Each row of a before or after table is a point. One or more steps were done to the points. Then noise was added and the rows were shuffled. The steps act on columns, c1 being the first. Name the steps. A step turns or swaps two columns, mirrors them in a line or flattens them onto one, adds a multiple of one to another, or multiplies or shifts one. Angles are multiples of 10 degrees, from the lower column toward the higher: turns from -170 to 170, lines from 10 to 170 but not 90. Use the fewest steps. Two steps may share a column if one is a turn and the other turns, adds or multiplies; they go together, in the order done. Otherwise the lowest column goes first.

Before (11 x 2):
0: -28 -25
1: -17  84
2:  -6  36
3:  18  -7
4:   4  15
5: -26 -14
6:  20  16
7: -30  11
8:  -9 -11
9: -23  -8
10: -34   4
After:
0: -45 -26
1:  16  15
2:  14  -6
3:  20  36
4: -29  -7
5: -20  13
6: -14 -12
7:  43  87
8: -32 -12
9:  34  15
10: -32   3
Steps: add 0.7 times c2 to c1

Before (14 x 6):
0:   0  26  11 -34  38 -30
1:  -9  27  10  30   6 -12
2:  16 -45  40   7  27 -19
3:  19   5  69 -19 -11  42
4:  36 -11  19 -45 -22  19
5:  61   2 -17   0 -43  -3
6:  29 -28  18  29 -18  58
7: -37 -26 -11  22 -30  -2
8: -71  22   7 -26  18  14
9:  33  -5 -32   0   1  24
10:  39  -2  49  19   1  -9
11: -33  38  19  -9 -20  45
12:  -1 -15   0 -11   8  20
13:   8  -1  -5 -36  22  14
After:
0:   0  -8  10 -14  -8  23
1: -62   6  43 -26  33  18
2:  -1  -6   5  30  37 -14
3:  53 -13  23  21   2  -5
4:  35 -11  46  31 -30  57
5:  40  19  84 -11  -5  39
6: -37  -4   5  26 -36   0
7:  17  -6 -24  -1  -8  24
8: -27  39  62   0  21  43
9:   6  -9 -13 -39  44 -26
10:  41  26  20 -29 -18  17
11:   6  -7   1 -38   5  12
12:  48  38 -38  16 -21  -3
13:  35 -45  21  -8 -26 -20
Steps: turn c1 and c3 by -20 degrees; add 0.7 times c6 to c3; turn c2 and c5 by 60 degrees; turn c2 and c4 by 20 degrees

Before (14 x 11):
0:  11 -20  18  27  29   4  15  19  22  -6 -21
1: -25  31  20   7  -9  19  25 -11  54   8   5
2: -17  11  -8  39 -13  25  16  16  60  -8 -14
3:   3   6 -27  17 -28 -27  22 -59 -16 -50  11
4: -10 -31 -10  11  62   7 -36   1  21  -6  -2
5:  -3 -50  34 -11  28 -13 -31  -4   2 -37  -2
6:  21  -9   6 -13  21 -19 -14 -23  25 -62   0
7: -20 -45  27  -5  68  10 -12 -13  18 -22 -45
8:   8   8  -3  19 -24  64 -12   9  28  15 -19
9: -21   4 -15  22 -53   4  11   9  40  24  -4
10:  15  33  -5  36 -25 -37  -9 -40 -31 -28  17
11:  11 -56  39  17  34   4 -31 -34  54 -15 -14
12: -22 -16  -7  29  43  23  40   2 -16 -35  44
13:  19  16 -15   4 -37   8  29 -10  47  33  -2
After:
0:   1 -24   7   7  37 -25  -8 -16 -49  33  -1
1:   1  -7  30  35  29   7 -12 -94  12 -52  11
2: -22   5 -23  54 -28 -12  -4  28 -19  -6 -21
3: -18  26   7  22 -63  19  13   3 -24  -6  -2
4:  21   6  -2  78  13 -30   2  26 -60  -8 -13
5:  41   0 -29  15  10 -31  -4 -16 -50   8   4
6:  17  13   7  44  54 -11  -2  14 -40  24  -4
7: -48  28 -48  34 -33  18  12 -53 -46 -15 -14
8:  16 -32  11  71  24  34  -7 -64  29 -27  18
9:   0 -11  -1  37  24 -40  21  14 -28  15 -18
10:   2  28   9  59 -44 -43  -5   4  16 -35  46
11: -38  34 -35 -22 -28  29   7  -7   4 -37  -1
12: -21 -11 -10 -26 -22  25   1 -38 -23 -63  -1
13: -21  45 -31 -10 -69   0   6 -20 -13 -22 -45
Steps: turn c1 and c2 by -130 degrees; turn c3 and c9 by 170 degrees; multiply c4 by 2; multiply c5 by -1; turn c6 and c7 by 140 degrees; multiply c7 by 0.4; multiply c8 by 1.6

Before:
0:  30  -2 -30  32  49  26  19   8  54  22 -15 -12   4 -21  60   2  39  19
1:  10 -37 -30 -32  20  39 -14  32   6  29 -12 -33 -40 -11 -60   8   0 -45
2:  21  29   6 -67 -28   3  25  -4  -5 -39  20  -7  54   6   1 -14 -28 -11
3:  41 -10 -20 -35 -48  -8 -21  13  -9 -22 -31  20  12 -20 -23  30  12  -4
4:  19 -20 -89 -11 -40   2  31  12 -16  -6 -24  19  30 -30  -1 -22  22  -2
5: -30  34  12  32 -14  31 -47   5  25 -21  30  40 -10  11 -63  21   6   2
6:  15 -14 -55  -9  52  -6   5  -1  27  -7 -27  -4  28   8  13  -2 -11  24
7:  40  -6  10 -12   9  37  48   9  39 -71 -38 -31  13  -8  19   8 -38 -19
After, 8 rows:
0:  18 -20  -8 -12  46   4  31  11 -16   7 -91  19  15 -31  -1  22  22  -2
1: -29  44  27  30   8 -29 -44  15  25  -8  15  41  12  14 -63  -2   4   1
2:  40  22 -30 -35  32  13 -21  11  -8  30 -23  18  35 -19 -22  -9  12  -4
3:  31 -13  -9  33 -21 -22  19  15  53  -7 -31 -11 -48 -22  61 -16  41  19
4:  10 -36  -6 -32 -50 -24 -14  44   4  17 -30 -34  17 -10 -61 -25  -1 -44
5:  15  -4 -18  -6 -14   7   5  -4  29  15 -60  -6 -57   9  14   6 -11  24
6:  41  42 -38 -14   0 -32  48  17  39  44   4 -31 -13  -9  19  38 -38 -20
7:  22  36  16 -66  44  -3  26  -4  -5  -7   8  -8   1   6   0  36 -28 -10
Steps: turn c10 and c16 by -140 degrees; turn c2 and c10 by -50 degrees; mirror c3 and c11 in the line at 50 degrees; add 0.3 times c4 to c13; turn c5 and c13 by -130 degrees; mirror c6 and c8 in the line at 80 degrees

Before, 8 rows:
0:  19 -53  16 -37  -1 -34  18   2  28  57 -61  -3 -19 -32  14 -13 -23  -2  27  11 -17  44 -11 -18   5 -22 -48 -16 -62 -12 -30  15
1: -26 -35  12  19 -40 -19 -36   9  26 -12   7   3 -15   3  30  38 -39  24 -34  -9 -36 -14  -8  21 -23  -9 -16 -31 -27   0 -12 -11
2: -21 -22  15 -16 -10 -34 -14  30  13 -30   4   3  20  18   5  23 -10  40 -43  18 -14 -21 -26  29 -24 -15  -6 -15 -43   7 -21   6
3:  10  29  -4  -9   0  15  13 -38 -36  37 -50   0  18  31  43 -27  -6 -23  25  36  25  19  21 -11 -19 -29   8 -17 -12 -57   5  47
4: -20 -52  21  -3 -34 -23 -18  31   8 -20  19  27   1  -1 -26  31   1 -14 -35 -22 -11   3  -6  44 -38 -23  18 -20   2   5 -28  -1
5:  10  18   0  45  41  64  75 -36 -45  25 -10  29  18  -2  54 -31  -4  13   7  25  58 -27   8  23 -18  23  35  43  -2 -67   7  58
6:   6 -20 -33 -43  -5  -3  24 -12 -10  35 -31  22  -3  36  44 -26   1 -23  11  28   0  43  10 -33  19 -15 -34 -24  -1 -22   4   5
7: -34 -51  21  17 -15 -23 -28  11  46 -34  41   9  17  13 -25  36  12  -8 -24   2 -34  -5 -29  24 -60 -18 -18  11   9 -14  -8  10
After (8 x 32):
0:   11   57   -2  -11   -1   11   15  -35  -33   38  -51    3   22   23  -13  -26  -18  -22   25   33   24  -15   25  -12  -17  -30   23   48  -20  -57    0   52
1:  -23  -71   14   21  -45  -20  -39    9   25  -12    6    1  -13   11  -28   37   31   16  -33  -11  -37   16   -6   24  -19   -9  -35   33  -25    1  -13  -11
2:   17 -109   16  -40    0  -32   14    7   27   55  -59   -5  -18  -34  -13  -13   36    5   29   11  -17  -46   -6  -17    0  -24   33   17  -62  -13  -27   14
3:    1  -41  -34  -40   -1    0   23  -12   -7   33  -28   20   -3   27  -23  -22   23  -27   14   28   -2  -38   10  -29   15  -15   35   41   -5  -21    4   10
4:  -27 -105   22  -11  -33  -25  -15   30    9  -22   23   30    2   -5  -24   29  -13  -23  -35  -23  -13   -2   -8   43  -38  -22  -18  -26    2    4  -28    0
5:  -32 -103   25   16  -17  -25  -29    7   47  -36   40   12   14    9    8   37   21  -24  -18    2  -31    6  -30   23  -63  -20   -8  -33    9  -17   -9    4
6:  -19  -49   13  -16  -11  -37  -14   30   16  -30    0    2   22   33  -15   25    9   28  -43   17  -13   18  -27   28  -21  -13   -9    7  -41    8  -22    5
7:    7   34    2   45   47   66   77  -36  -46   27   -8   33   14    1   42  -31  -33   31    8   25   57   27   10   23  -18   23  -10   54    1  -67    9   57
Steps: multiply c2 by 2; add -0.7 times c11 to c17; turn c17 and c27 by 110 degrees; turn c14 and c18 by -20 degrees; add 0.3 times c21 to c18; swap c15 and c28; multiply c22 by -1

Before (13 x 64):
0: -40  13  -2 -45 -54  23  22   8  37 -18 -60   8 -34  18  17 -44 -35 -31   9  43 -67 -25 -52 -33   0 -40 -32 -29 -14  31  51 -32 -61  18   6  -6  79  27  31  14 -43  16  24  14  18  34  -3  -9 -37 -29  30  17  16  -3 -22  -1 -22  13  -4  -2 -40  71  24  -3
1:   9 -18  -6   2 -16  -3  33  -6 -14  30 -14  10 -50 -64  -9   3 -14  -3 -28 -19 -15  22  23   8 -50  26  18  30 -28 -39 -16 -21   8  57 -51 -50 -13   5  43  26 -14 -40  72   1  25  -5  60 -28 -34 -14 -58 -33   4 -19  36  45   7  -2 -53 -30 -45  -6 -54 -51
2:  27  15  -8  -5  -3  45  -8 -11  11 -46 -22   9   2   5   0 -25 -11  -1   1  74 -17 -52 -15 -31  -5 -17  11 -25 -36  25  40  29 -19  -8  26   3   9  68 -39  16   3  11  -2   9 -45   3  -1  22  -4  10  12  -7 -44 -32  18 -14 -26  24  11  11 -21  14 -19  34
3:  32  36 -13  -6   9  19 -23   1  41 -36   2  -6  33  18  47   5  42  25 -22  -7  11 -32  31  38  40  -9  17 -14  21   3  24  40 -13 -10  15  -7 -27 -16 -40 -26  46 -36  28   4  19 -63  11  -9  14   3  -8 -29 -37   6  -2 -43   1  40  17   2   9 -33 -44  22
4:  57  19 -39  -1   1  11  -7  27  34 -13  29 -32  15  10  23 -16  24  51   4   3   4  -3  19 -21  34   7   4 -29  13  15  28  24 -30   2  27  -1  -1  41 -26  -8  31   9  31   1 -34 -21  13  37 -17  12 -34   2 -53 -18   0   2 -23  -9  49   6  14   3 -18  23
5: -21  -4  -1 -28  -6  28  15 -35   9   7 -46   8 -38   3  -4 -15  22 -17  29  36 -54 -34 -63 -43  10 -44 -36  -7 -29  22  39 -22 -30   3   2  14  73  44  -7  13 -24  11 -13  11  29   6   1   5 -38 -43  28  47  -6 -44   0  28 -21   9 -40 -51  -8  56  34 -30
6:  -2   3 -41   7  27  11   1  39   1 -43   8  -6  16 -22  59   7  21   7 -39 -17  32 -27  36  27  21   7 -28 -16  17   3 -15  43  -2   6  34 -19   9   8 -33 -41  18 -12  24  -5  -1 -12  11  -6  -8   9 -17 -19 -55   0  32  -1 -47  68  -6  21  40 -17  -6  31
7:   5 -35  32 -12 -26 -45  51 -26 -20 -30  -6   0 -69 -51  -6  12 -10   2 -27 -30 -12  36 -10  16 -49   4 -17  56  -7 -36  11 -18  24  59 -30 -12 -17  15  30   8  21 -26  67 -17  15  24  48 -20 -25  -2  21   2 -17  -4  37  27 -12 -11 -17 -18 -25  10 -51 -45
8: -51  -7  22 -82 -20 -11  29 -31  17  -2 -38  -3 -45 -50 -17 -68 -21 -25  21   4 -25 -19 -39 -44 -41 -33 -43  -2 -51   3  -3  -4 -12 -11   0 -20  47  26   6  16 -42 -21  41   8  54  33  28 -11 -20 -31  25   3  32 -24  10  22 -10 -28 -13 -33 -35  63  30 -30
9:  17  29 -18  25  48  13 -17  43  29 -62  -4  -8  20  20  43  11  53  55 -13  -8  13 -46   7  -7   3  35   2 -32  26  31 -10  48  23  28  28 -26 -12 -22 -26 -15  15 -16  18   4  22 -24  17   5   0  53 -14  23 -32   4  37 -28  17  50  22  37  30 -19  -8  26
10:  12  46 -14  28 -11  45  -1  21  31 -36  13 -11  16 -10  -6 -26  39   8   1  34  -3 -46 -27   0   3   9 -15 -32  -1  27  31  24 -52 -19  24  -6  26  64 -28 -29  33  15  42  28 -18 -26 -11  28   5   5 -11  15 -42  16   5 -21  -3  29  26  16  36 -55 -26   6
11:  12  28 -23 -16  14  35  30  23  43 -19   2 -19  31  15  19 -35 -11  -4  16  42 -14 -21 -18 -44  16 -33  10 -28  30  51  31  35 -45   5  35  13  -9  70 -45   3 -16  25   3  -1 -32 -19 -14   4  29 -16   1  38 -18  -1 -18 -14 -17  10 -21   5  12 -14 -48  -2
12:   3 -46  24 -21  -9   4  72 -16  -9  -8 -20 -46 -36 -33 -20  -7  -4 -26 -26  -3 -22  24 -22  -4 -44  -9 -16 -21 -33 -23  20 -17   7  27 -40 -46  10  23  38  28  33 -19  27 -17  47  45  77 -10 -28 -13  -4 -20  17  -7   7  25 -11  -3 -53 -32 -37  15   6 -20
After (13 x 64):
0:  -3   8 -43   9  23  11   2  46  19 -47   6  -8  14 -20  56  -4  -2   5 -35 -18  27 -27  36  25  20   6 -30  -1  21  19 -13  46  -6   6  34 -20   9   7 -31 -38  16 -14  32  -2   8  -8  10  -3  -9  21 -16 -19 -52  -2  27  -2 -44  66  -5  23  41 -10  -7  37
1:  19  27 -20  26  44  10 -17  40  31 -60  -5  -6  24  19  45 -22 -23  55 -10  -7  13 -44  12 -10   5  33  -4  28  23  26  -6  47  23  30  30 -26 -11 -18 -28 -10  16 -17  20   7  12 -22  17  22  -2  67 -17  25 -34   2  36 -27  20  49  22  42  29   1 -11  29
2:  35  35 -18  -5  13  25 -25   3  15 -41   2  -8  35  17  42 -17   6  27 -23  -4  17 -33  35  40  43  -8  16  41  21  27  26  41 -14  -9  12  -9 -25 -19 -40 -28  50 -38  31   5  10 -64   6  -5  13  41  -5 -31 -41   8  -3 -41  -3  30  21   7   8 -20 -40  18
3:  18  28 -22 -18  14  34  29  22  29 -19   0 -16  31  13  15  33   8  -1  18  42 -11 -20 -18 -42  13 -32   9  39  34  36  33  32 -47   6  29   9  -7  72 -49   3 -13  22   6  -3 -35 -18  -9  42  29 -16  -3  34 -17  -3 -16 -14 -16  10 -19   3  12  13 -48  -2
4:  27  21 -10  -1  -5  47 -12  -9  28 -44 -20   9   5   2   0  42  -8  -2   5  75 -20 -51 -11 -26  -9 -15  11  14 -35  -9  43  29 -18 -14  28   4  11  72 -41  13   6  10  -5   4 -24   6  -2  35  -2  -5  16  -7 -45 -31  21 -14 -30  20  10  10 -19  17 -19  36
5:   6 -34  27 -12 -27 -47  53 -25 -56 -31 -11  -2 -68 -49 -10 -12  -3   0 -20 -25 -17  34 -13  12 -44  -1 -19 -15  -8 -20   7 -18  21  59 -29 -15 -14  18  27  11  26 -25  72 -15  15  22  47 -35 -19 -11  20   3 -15  -7  38  28 -14  -9 -23 -18 -27  -1 -55 -43
6:  14 -18 -12  -2 -20  -6  39  -4 -32  33  -8   8 -50 -65 -14 -27   4  -3 -31 -16 -19  26  23   9 -48  24  23 -15 -31  -5 -17 -23  10  56 -53 -50 -15  13  43  22 -12 -40  74  -2   5  -7  62 -45 -38 -13 -61 -26   6 -20  41  44   6   2 -55 -32 -46 -14 -56 -51
7:   6 -46  28 -20  -8   5  72 -20  16  -9 -15 -42 -33 -33 -18 -46   5 -22 -23  -5 -25  25 -24  -7 -39 -15 -22  -8 -36 -15  16 -18   7  29 -39 -48  13  25  32  28  38 -12  26 -23 -12  45  77 -26 -32  -9  -6 -20  19  -7   3  27  -7  -6 -54 -30 -38   6  11 -17
8:  60  17 -42  -2  -1  16  -8  20  27 -19  25 -35  12   9  28  35  -1  52   6   3  11  -5  20 -18  36   2   4  37   8 -11  35  26 -30   6  27   1  -6  39 -21  -5  29   8  33   4 -16 -24  17  37 -18  21 -37   7 -53 -19   1   1 -21 -11  45   0  18  -2 -19  20
9: -38   9  -2 -40 -54  24  19   1  33 -15 -56  10 -36  24  16 -18   9 -32   9  43 -66 -26 -57 -35  -4 -40 -30  36 -11 -24  50 -34 -62  20   6  -6  78  23  31  13 -42  14  21  10 -47  27  -8  11 -37 -43  27  15  11  -6 -25   1 -24  16   1  -2 -39  77  21  -7
10: -56  -7  20 -81 -16  -7  31 -29  -3  -4 -37  -4 -41 -45 -16 -58  21 -25  24   3 -28 -17 -40 -42 -45 -30 -46  24 -50 -29  -3  -3 -16 -14  -2 -20  47  23  -1  13 -44 -24  35  11 -70  36  26  -9 -19 -27  21   7  31 -25   6  23  -8 -31 -11 -32 -38  53  25 -32
11:  11  42 -15  27 -12  42  -3  15  28 -34  13 -13  15  -7  -5  19   6  10   5  36  -8 -44 -28   2   5  11 -16  29  -4  34  32  23 -55 -24  22  -8  29  63 -31 -30  38  17  43  29 -23 -27 -11  39   7  39 -11  14 -44  18   4 -20  -7  25  23  22  36 -40 -26  10
12: -19  -6  -1 -30  -1  34  16 -36   5   7 -46  10 -38  -2  -4 -30  35 -10  34  34 -55 -39 -56 -40   8 -48 -36  14 -25 -25  37 -20 -28   5   3  15  75  42  -9   8 -22  16 -12   8 -17   5  -8  19 -40   4  28  45  -8 -46   3  28 -26  10 -40 -53 -12  54  35 -31
Steps: turn c9 and c28 by 90 degrees; turn c16 and c45 by 90 degrees; turn c17 and c50 by 70 degrees; multiply c17 by 0.7; turn c30 and c48 by 40 degrees; turn c30 and c62 by 40 degrees
